Rows are points. To make a cloud, some directions were put in groups of two or more. Within a group, all points are equally far from the middle, so they leave a hole (a ring in 2 directions, a hollow ball in 3). The other directions are filled evenly. Then the cloud was stretched, turned, moved and blurred a little. How many holes are there, and how many directions does each take, smallest first?

Cloud (13 x 2)
[-42 38]
[-11 -49]
[-51 -17]
[23 45]
[-3 -50]
[44 -20]
[14 50]
[-54 -4]
[-24 49]
[-46 33]
[-56 6]
[36 -34]
[-43 -29]
Holes: 1 (2)

Cloud (22 x 3)
[1 65 12]
[-53 -36 2]
[10 -64 -7]
[14 21 62]
[-7 -51 46]
[13 -42 52]
[13 50 -18]
[12 -62 31]
[-48 27 -14]
[8 65 20]
[-27 33 53]
[57 -24 35]
[-55 -2 41]
[50 -33 -14]
[-56 27 0]
[38 -57 16]
[-14 -37 -31]
[8 10 65]
[42 -12 53]
[7 -41 -31]
[-13 -60 -11]
[-49 -34 34]
Holes: 1 (3)

Cloud (30 x 4)
[-41 56 33 43]
[12 33 58 -30]
[3 47 12 -55]
[46 -47 15 10]
[19 23 1 63]
[49 55 -36 -27]
[4 21 34 -59]
[7 -29 5 -59]
[57 21 -57 -21]
[-69 -11 4 16]
[66 35 8 -9]
[-6 53 33 49]
[24 14 -74 3]
[-31 -27 -43 16]
[29 -55 27 5]
[26 -52 29 -30]
[76 -7 -20 -17]
[68 37 -21 -25]
[4 -11 -68 7]
[17 31 -71 15]
[50 12 14 36]
[-74 7 24 23]
[21 -36 -33 -45]
[-72 11 32 26]
[-27 -26 -47 20]
[49 -49 6 -23]
[-34 43 53 35]
[-43 44 -8 -33]
[-22 -44 9 45]
[44 -51 17 1]
Holes: 2 (2, 2)

Cloud (50 x 6)
[7 -68 -3 48 28 27]
[40 -35 -3 3 13 61]
[-50 5 32 16 53 -19]
[-10 -36 -23 -14 32 -9]
[-2 18 -5 94 7 9]
[-51 36 29 12 46 23]
[-15 -14 47 -21 -69 47]
[-25 -6 -17 2 -9 -55]
[28 -56 67 12 -36 38]
[-11 29 -34 -17 -23 -17]
[-25 -63 -17 49 -31 38]
[-47 -46 72 27 -24 29]
[21 38 68 60 -14 42]
[-40 -12 -6 -34 3 44]
[-30 15 -9 37 -50 -41]
[-22 38 44 29 -72 3]
[62 -3 61 -5 15 50]
[-6 -11 -13 -21 46 -15]
[-27 -51 11 -9 35 40]
[5 -53 -45 38 14 14]
[67 -13 46 35 6 -22]
[-36 -3 -9 82 -37 36]
[-13 -25 63 68 -33 -16]
[38 69 23 -2 -32 6]
[18 28 -37 58 -40 -10]
[-50 20 42 -14 28 -37]
[12 -72 60 -7 -4 24]
[-1 -15 -39 67 -4 53]
[-16 -19 47 88 -23 -3]
[-23 34 -45 44 -8 -10]
[46 40 87 -12 22 7]
[-9 -42 29 -53 -10 5]
[53 19 76 31 -31 39]
[9 -27 -30 -4 -11 -41]
[58 -28 11 20 12 55]
[33 -6 6 9 48 53]
[-47 52 37 33 -21 -23]
[-33 -25 56 -13 -36 -39]
[-36 61 11 -2 -45 9]
[-42 12 65 59 -35 -3]
[23 72 62 -28 -1 18]
[-21 58 55 7 -51 42]
[31 71 1 19 -20 14]
[-44 -7 -26 66 -46 26]
[34 0 58 37 51 -19]
[23 -33 21 8 14 80]
[-21 -49 -24 39 -52 40]
[-18 4 -19 72 -49 -23]
[37 -29 86 20 -18 -21]
[-6 -61 78 14 22 21]
Holes: 1 (6)
